Each point is reached from the start by the listed moves, each made once or not at all, plus a little noise. Say if it took an odd or an even number of moves. Then give how often each move was made.
In the rows, zero is written as 128.

Moves:
(1): [137 133 102  99  88]
(2): [154 178 156 107 170]
(3): [132 100 134 131 116]
Start: [126 139 131 165 139]
Points:
[161 194 133 114 140] => even (1, 1, 0)
[126 139 131 165 140] => even (0, 0, 0)
[157 162 166 147 169] => even (0, 1, 1)

Moves:
(1): [140 124 150 148 140 125 126 134 120]
(2): [115 129 144 124 124 126 120 105 113]
(3): [118 132 142 120 125 136 103 152 147]
(4): [113 122 132 144 125 123 146 152 138]
(5): [124 110 116 102 130 127 135 136 111]
(6): [104 126 114 182 159 152 125 152 116]
(7): [120 103 121 112 149 135 153 121 160]
(8): [131 151 145 114 117 161 153 128 112]
(9): [119 150 138 129 145 122 133 137 128]
Start: [119 116 143 134 102 116 124 150 136]
Points:
[126  94 152 128 117 113 128 162 111] => even (1, 0, 0, 0, 1, 0, 0, 0, 0)
[ 93 130 201 132 134 150 168 208 174] => even (1, 0, 1, 1, 0, 0, 1, 1, 1)
[124 157 190 142 124 138 152 166 113] => odd (1, 0, 0, 0, 0, 0, 0, 1, 1)
[ 72  90 138 169 150 145 137 146 139] => odd (0, 1, 0, 0, 0, 1, 1, 0, 0)
[ 90 109 159 187 135 163 170 210  93] => odd (1, 0, 0, 1, 1, 1, 0, 1, 0)
[ 55 116 163 161 163 148 117 178 161] => odd (0, 1, 1, 0, 0, 1, 1, 0, 1)
[ 61 111 140 150 160 168 199 211 132] => even (0, 0, 0, 1, 1, 1, 1, 1, 1)

Moves:
(1): [119 130 117 116 135 132 125 142 125 131 130 130 123 124 124 129]
(2): [148 104 106 119 137 148 104 118 138 165 142 124 142 121 128 140]
(3): [125 132 136 131 130 122 132 133 134 138 129 122 124 132 111 119]
(4): [133 106 119 120 123 140 110 116 130 132 120 132 142 134 133 135]
(5): [133 122 115 150 125 127 133 126 137 123 140 129 134 130 129 125]
(6): [125 160 129 113 123 130  99 122 131 148 126 138 113 127 129 136]
(7): [137 128 113 128 137 136 145 129 134 142 121 128 130 123 118 134]
(8): [129 143 110 142 136 117 143 132 145 124 130 136 138 137 148 129]
(9): [130 135 136 148 149 128 116 119 133 145 133 117 130 141 116 136]
(10): [131 136 106 132 131 140 139 128 129 148 121 137 131 117 135 119]
(11): [128 110 118 112 134 117 145 157 114 129 159 136 138 128 100 105]
(12): [110 148 116 125 128 110 114 127 115 124 143 123 122 149 139 131]
(13): [146 118 118 144 122  95 126 132 141 126 138 152 132 103 133 100]
(14): [135 133 128 128 126 122 131 134 134 133 130 132 137 109 117 116]
Start: [126 119 127 122 105 125 118 122 123 134 113 120 120 132 120 125]
Points:
[157  96  31 138 141  95  89 126 143 201 175 153 171 138 127  98] => even (0, 1, 0, 1, 0, 0, 0, 1, 1, 1, 1, 1, 1, 0)
[152 160  72 118 120 135  97 122 167 222 121 140 137 106 120 117] => even (0, 1, 1, 0, 0, 1, 0, 1, 0, 1, 0, 0, 0, 1)
[146 118  99 145 109 126 143 127 146 148 120 127 136 111 102 116] => odd (0, 0, 0, 0, 1, 0, 1, 0, 0, 0, 0, 0, 0, 1)
[144 115  58 137 146 135  83  94 151 197 133 111 155 167 133 164] => even (0, 1, 0, 1, 0, 0, 1, 1, 1, 0, 0, 1, 0, 0)
[124 148  52 116 107  80 103 159 121 167 171 168 116 114 112  74] => odd (1, 0, 0, 0, 1, 1, 0, 0, 0, 1, 1, 1, 1, 0)
[182 106  25 152 144 116 102 126 182 249 164 162 164 115  92  96] => odd (0, 1, 1, 1, 1, 1, 1, 1, 1, 1, 1, 0, 1, 0)
[140 123  73 183 120  74  93 104 157 140 150 140 148 155 150 113] => even (0, 0, 0, 1, 1, 0, 0, 1, 1, 0, 0, 1, 1, 0)
[138 149  91 158 120  81 103 122 135 170 138 141 131 110 119  86] => odd (0, 0, 0, 0, 0, 0, 0, 0, 1, 1, 0, 1, 1, 1)
